Each row is a point. The points of each table are mixes of a few directions, plus a little noise. Count the directions of each table, and those that both share. Where both have some left over, give the other angles between the two spaces (their principal angles), to ten degrees, smallest first.

First (7 x 2):
[[-1.25  0.27]
 [ 0.00  0.00]
 [ 0.40 -0.09]
 [-0.23  0.05]
 [ 0.16 -0.03]
 [ 0.69 -0.15]
 [ 0.23 -0.05]]
Second (6 x 2):
[[-0.47  0.60]
 [-0.08  0.11]
 [-0.40  0.51]
 [ 0.34 -0.43]
 [ 0.08 -0.10]
 [ 0.54 -0.69]]
Directions: first 1, second 1, shared 0; angles 40

First (9 x 6):
[[-0.05  0.00 -0.25  0.06 -0.31 -0.09]
 [-0.08 -0.11 -0.46  0.17 -0.93 -0.28]
 [ 0.06  0.30  0.39 -0.26  1.50  0.47]
 [ 0.16  0.06  0.85 -0.21  1.15  0.34]
 [-0.02 -0.03 -0.13  0.04 -0.25 -0.07]
 [ 0.02  0.17  0.19 -0.14  0.80  0.26]
 [-0.09  0.05 -0.47  0.07 -0.37 -0.09]
 [ 0.06 -0.26  0.26  0.09 -0.62 -0.22]
 [-0.06 -0.16 -0.37  0.17 -0.98 -0.31]]
Second (9 x 6):
[[-0.26  0.31  0.13  0.06  0.06 -0.42]
 [-0.43  0.47  0.26  0.09 -0.27  0.44]
 [ 0.48 -1.23 -0.51 -0.38  0.30 -0.03]
 [ 0.58 -1.02 -0.44  0.51  0.43 -0.15]
 [-0.48  0.64  0.29  0.16 -0.04 -0.33]
 [-0.56  0.12  0.18  0.18 -0.15  0.43]
 [-0.02  0.67  0.23  0.15 -0.14 -0.05]
 [ 0.32  0.19  0.04  0.02 -0.30  0.78]
 [ 0.38 -0.15 -0.18 -0.78  0.13 -0.66]]
Directions: first 2, second 4, shared 0; angles 90, 90

First (8 x 11):
[[-0.01  0.17  0.02  0.45 -0.05  0.45 -0.32  0.36  0.35  0.23  0.80]
 [ 0.00 -0.19  0.10 -0.40  0.65 -0.47  0.36 -0.94 -0.16 -0.31 -0.55]
 [ 0.12 -0.86 -0.07  0.27  0.22 -0.06  0.30  0.35 -0.18  0.63 -0.39]
 [-0.09  0.18 -0.60  0.50  0.02  0.62  0.02  0.28  0.01  0.53 -0.14]
 [-0.28  0.77 -0.46 -0.34 -0.33  0.46  0.11 -0.24  0.55 -0.59  0.43]
 [ 0.19  0.28  0.61 -0.13 -0.28 -0.79 -0.62  0.27 -0.79 -0.12 -0.35]
 [ 0.14 -0.57  0.17  0.11 -0.02  0.40  0.49 -0.72  0.11 -0.05 -0.67]
 [-0.07  0.22  0.23 -0.44 -0.22 -0.61 -0.35  0.65  0.11 -0.33  0.88]]
Second (8 x 11):
[[-0.05  0.20 -0.37  0.37  0.46  0.08 -0.18  0.08 -0.33  0.48 -0.21]
 [ 0.13  0.34 -0.06  0.34  0.54 -0.26  0.28  0.15  0.30  0.60  0.28]
 [-0.07  1.30 -0.40 -0.51 -0.14 -0.83  0.53  0.68  0.62  0.04  0.58]
 [ 0.05 -0.67  0.29  0.15 -0.05  0.38 -0.20 -0.35 -0.21 -0.14 -0.21]
 [ 0.03 -0.45  0.34 -0.20 -0.37  0.16 -0.03 -0.21  0.04 -0.43 -0.02]
 [-0.15 -0.28 -0.32  0.32  0.21  0.46 -0.53 -0.16 -0.75  0.15 -0.58]
 [ 0.33 -0.90  1.12 -0.26 -0.50  0.01  0.46 -0.43  0.81 -0.59  0.52]
 [-0.27  0.46 -0.59 -0.21 -0.15  0.02 -0.32  0.24 -0.50 -0.12 -0.34]]
Directions: first 6, second 3, shared 2; angles 50

First (8 x 18):
[[-0.33  0.18 -0.80 -0.14  0.21 -0.18 -0.25 -0.38  0.45 -0.29 -0.39 -0.81
   0.27 -0.12  0.11  0.24  0.36 -0.24]
 [ 0.85 -0.16 -0.26  0.02 -0.52  0.16  0.00 -0.22 -0.20 -0.18 -0.42 -0.63
  -0.07 -0.03 -0.25 -0.64  0.02  0.01]
 [-0.91 -0.12  0.34  0.35  0.00  0.17 -0.44  0.40  0.16 -0.14  0.18  0.15
  -0.06 -0.46  0.72  0.57  0.06  0.15]
 [-0.08  0.19  0.13 -0.18  0.24 -0.39  0.60  0.05 -0.63 -0.03 -0.39  0.39
   0.07  1.05 -1.00  0.10  0.46  0.20]
 [-0.68  0.50  0.47  0.62 -0.60  0.16 -0.13  0.19  0.53  0.27  0.25 -0.42
   0.42  0.49  0.69  0.25  0.52  0.07]
 [ 0.60  0.03  0.22 -0.31 -0.14  0.80 -0.42  0.89 -0.45  0.65 -0.07  0.38
  -0.18  0.27  0.48 -0.33 -0.49  0.19]
 [ 0.22 -0.32  0.37  0.34 -0.12 -0.34  0.36 -0.66  0.45 -0.14  0.86  0.28
  -0.17 -0.88 -0.02 -0.22 -0.46 -0.22]
 [ 0.34 -0.30 -0.47 -0.71  0.94 -0.37  0.27 -0.27 -0.33 -0.14 -0.03  0.66
  -0.29 -0.32 -0.73  0.03 -0.47 -0.17]]
Second (8 x 18):
[[-0.38 -0.24 -0.36 -0.35  0.68 -0.15 -0.19  0.04 -0.13 -0.29 -0.16  0.28
  -0.17 -0.46 -0.07  0.41 -0.14 -0.05]
 [ 0.13 -0.11 -0.04 -0.05 -0.01  0.10 -0.09  0.07 -0.12 -0.04 -0.08  0.01
  -0.09 -0.14  0.03 -0.07 -0.11  0.03]
 [ 1.01  0.32  0.71  0.65 -1.46  0.48  0.25  0.03  0.07  0.54  0.22 -0.59
   0.21  0.71  0.20 -0.99  0.14  0.14]
 [-0.93  0.42 -0.07 -0.03  0.58 -0.60  0.33 -0.33  0.46  0.01  0.27  0.20
   0.37  0.42 -0.20  0.67  0.43 -0.19]
 [ 0.40 -0.80 -0.48 -0.50  0.43  0.39 -0.64  0.39 -0.66 -0.45 -0.52  0.25
  -0.62 -1.10  0.09 -0.06 -0.66  0.13]
 [ 0.01 -0.32 -0.25 -0.25  0.34  0.08 -0.25  0.12 -0.23 -0.21 -0.22  0.15
  -0.24 -0.47  0.00  0.12 -0.25  0.02]
 [-0.96  0.56  0.01  0.08  0.46 -0.64  0.44 -0.38  0.57  0.11  0.36  0.14
   0.46  0.61 -0.20  0.64  0.52 -0.19]
 [ 0.74  0.17  0.48  0.44 -1.02  0.36  0.12  0.04  0.01  0.35  0.12 -0.42
   0.12  0.44  0.15 -0.71  0.06  0.11]]
Directions: first 6, second 2, shared 2
